Each row is a point. Any point is a mix of the corners, with weights that add up to 1. It lies inside the corners' shape when no weight is negative. Is each point inside? If not, which corners have a negative weight?
In the rows, 128 means zero.

Corners:
(1): [87,164]
(2): [157,146]
(3): [128,92]
Points:
[155,124] => outside (1)
[100,165] => outside (3)
[151,141] => inside
[151,142] => inside

Corners:
(1): [108,163,113,119,127,122,105,92,168,102,158]
(2): [139,83,144,119,156,105,123,138,145,137,102]
(3): [126,162,171,153,123,96,182,90,160,127,113]
(4): [168,109,140,176,159,119,178,161,124,170,150]
(5): [130,118,178,163,159,124,130,150,121,175,99]
(6): [82,111,140,128,167,116,174,155,123,161,142]
(7): [129,156,130,107,115,105,123,89,200,160,155]
(8): [114,97,112,153,114,91,154,187,155,160,140]
(9): [118,158,90,147,138,53,150,186,197,149,162]
(10): [112,88,96,150,170,150,171,177,160,161,112]
(11): [134,160,98,102,112,91,114,99,151,151,127]
(12): [118,176,128,76,130,129,148,127,170,115,137]
Points:
[137,131,143,175,144,93,176,159,151,182,135] => outside (1, 2, 12)
[120,144,109,123,131,123,157,119,158,141,145] => outside (2, 5, 9)
[116,181,108,112,127,108,157,111,186,131,161] => outside (2, 5, 8)
[140,122,128,144,128,106,132,125,150,156,124] => outside (6, 9, 12)
[118,119,138,142,152,114,160,150,138,158,136] => inside
[118,130,129,128,142,116,151,144,155,150,133] => inside
[118,126,111,136,141,100,149,145,169,152,143] => outside (5, 12)
[127,121,133,134,145,109,161,159,141,153,126] => outside (1, 7)

Corners:
(1): [154,197,163,157,120,108,162,134,133,133,143,132,119,168,127,55,120,108,146,160]
(2): [117,112,165,157,167,126,104,70,91,132,137,141,122,126,97,148,121,103,85,116]
(3): [45,137,186,105,132,127,61,117,130,150,96,211,111,80,102,181,129,116,108,84]
(4): [117,103,101,151,161,110,133,150,139,137,121,104,124,120,95,128,124,111,116,110]
(5): [128,182,157,118,106,116,152,64,186,163,76,90,106,124,121,136,82,160,142,152]
(6): [124,129,126,60,131,150,107,143,98,153,120,122,116,104,130,156,119,99,137,127]
(7): [127,96,145,55,118,118,78,144,114,149,131,112,150,103,107,111,150,116,104,108]
(8): [118,110,127,119,133,133,166,117,135,140,142,103,165,108,131,166,101,143,151,110]
(9): [71,110,123,51,133,97,147,102,138,142,102,106,124,143,154,164,145,104,147,119]
(10): [151,128,90,165,119,102,88,111,155,145,137,249,106,91,149,166,131,115,67,126]
(11): [139,94,165,126,170,134,171,153,203,138,141,114,104,128,137,106,145,99,133,141]
(12): [138,111,90,152,94,113,169,159,114,145,141,117,104,140,119,88,165,114,145,133]
(13): [137,206,171,145,112,87,110,169,115,141,123,167,92,148,129,161,187,188,137,114]
(14): [103,109,166,138,122,130,151,164,94,110,91,105,143,126,99,163,99,110,35,98]
(15): [109,177,120,16,143,144,140,139,117,92,114,156,141,89,100,138,106,120,100,129]
(16): [142,168,111,157,101,143,86,126,92,64,121,189,113,109,129,128,130,183,134,107]
(17): [149,130,92,166,102,146,151,148,143,132,109,158,146,131,143,131,158,110,104,144]
(18): [142,123,179,160,211,119,167,163,96,122,133,141,124,126,119,57,115,152,147,144]
(19): [81,104,122,105,141,112,128,148,101,131,154,93,110,111,133,128,142,124,119,157]
(20): [124,107,142,157,99,119,160,158,139,126,92,93,135,181,115,152,118,176,150,149]
(21): [159,180,110,154,94,134,147,92,115,133,148,104,127,178,103,40,100,176,74,134]
Points:
[103,130,141,81,137,121,124,104,114,151,137,124,124,117,121,127,112,116,127,136] => outside (4, 11, 13, 14, 16, 17)
[125,136,139,127,126,124,135,122,128,136,118,127,123,127,121,135,119,132,122,129] => inside
[117,139,144,132,140,124,135,128,129,130,114,142,119,122,122,144,118,141,112,124] => outside (1, 7, 12)
[126,133,133,130,136,127,129,128,124,123,123,142,127,121,121,124,117,129,111,127] => outside (12, 13)
[133,134,133,133,142,128,115,147,111,128,142,159,115,114,116,108,141,112,99,125] => outside (5, 8, 9, 20)
[120,125,132,123,130,124,137,130,126,135,122,128,125,121,121,132,126,136,122,126] => outside (1)
[127,137,130,121,120,124,136,137,130,134,117,130,124,124,123,126,126,133,116,128] => outside (2)

Corners:
(1): [182,110,127,153,95,135,108,122,79,161,81,87,137,108,93,114,100,93,122,175]
(2): [128,59,110,133,96,153,166,102,131,179,100,126,160,99,47,97,111,120,158,179]
(3): [180,105,65,130,124,122,117,136,84,180,126,116,126,140,67,149,125,129,145,129]
(4): [63,202,90,121,146,82,178,163,132,178,137,119,142,185,125,122,118,103,115,124]
(5): [76,138,70,136,158,113,111,225,106,150,133,110,120,216,150,144,126,87,117,148]
(6): [109,128,147,76,145,130,124,128,143,92,127,143,102,126,125,125,107,161,91,128]
(7): [79,167,100,148,141,115,162,198,127,124,188,104,106,135,135,91,113,121,101,145]
(8): [51,165,90,151,142,94,130,175,99,79,170,98,184,198,95,110,98,94,122,137]
(9): [167,142,112,147,118,178,95,105,132,140,82,144,139,94,61,110,161,131,155,159]
(10): [126,79,85,150,107,155,111,103,85,151,119,104,135,106,79,92,116,80,132,87]
(11): [125,136,154,129,133,145,118,124,137,131,151,138,156,101,175,157,132,138,85,138]
(12): [99,123,149,85,147,127,120,125,158,97,127,98,146,64,132,190,149,182,78,115]
(13): [136,86,110,137,105,97,111,129,79,149,64,131,145,108,74,111,121,113,186,129]
(14): [103,113,183,127,153,95,108,118,137,104,137,118,111,150,133,150,177,154,81,139]
(15): [191,91,123,109,126,145,88,122,114,135,95,78,158,118,112,85,137,128,149,110]
(16): [151,104,114,163,122,170,93,94,117,182,126,98,137,117,68,114,100,142,205,124]
(17): [126,132,170,127,148,168,159,123,101,100,104,98,106,107,121,168,170,184,81,132]
(18): [131,103,110,151,71,127,136,149,146,164,82,113,159,117,62,109,100,140,154,86]
(19): [121,140,159,108,162,139,170,138,167,82,128,113,81,143,171,208,139,132,83,108]
(20): [116,136,145,130,73,123,130,105,134,101,135,100,116,129,141,160,157,154,121,121]
(21): [139,109,139,96,94,152,117,164,90,151,126,102,140,126,65,100,133,90,181,138]
Points:
[136,137,119,132,123,134,128,138,129,142,115,111,124,122,124,142,126,145,123,128] => outside (2, 8, 10, 14, 21)
[132,102,139,125,116,134,122,127,118,144,106,112,129,126,122,127,128,121,127,123] => outside (3, 7, 8, 9, 12)
[114,115,125,129,134,120,140,123,118,122,130,103,127,124,109,129,121,134,120,135] => outside (5, 9, 11, 18, 21)
[112,142,126,141,143,130,128,140,125,127,132,116,123,132,127,146,123,136,92,131] => outside (2, 13, 15, 20, 21)
[127,116,124,129,122,135,119,132,117,125,121,112,132,120,105,129,131,132,125,132] => outside (4)
[149,114,133,129,116,151,103,132,120,137,124,106,127,108,118,129,138,142,120,124] => outside (2, 4, 8, 13, 19)
[98,125,110,134,125,116,128,141,120,132,136,108,139,144,116,127,125,136,123,118] => outside (1, 9, 19, 21)
[123,116,120,129,130,134,119,132,111,124,127,108,136,122,105,132,129,126,124,132] => outside (4, 18)
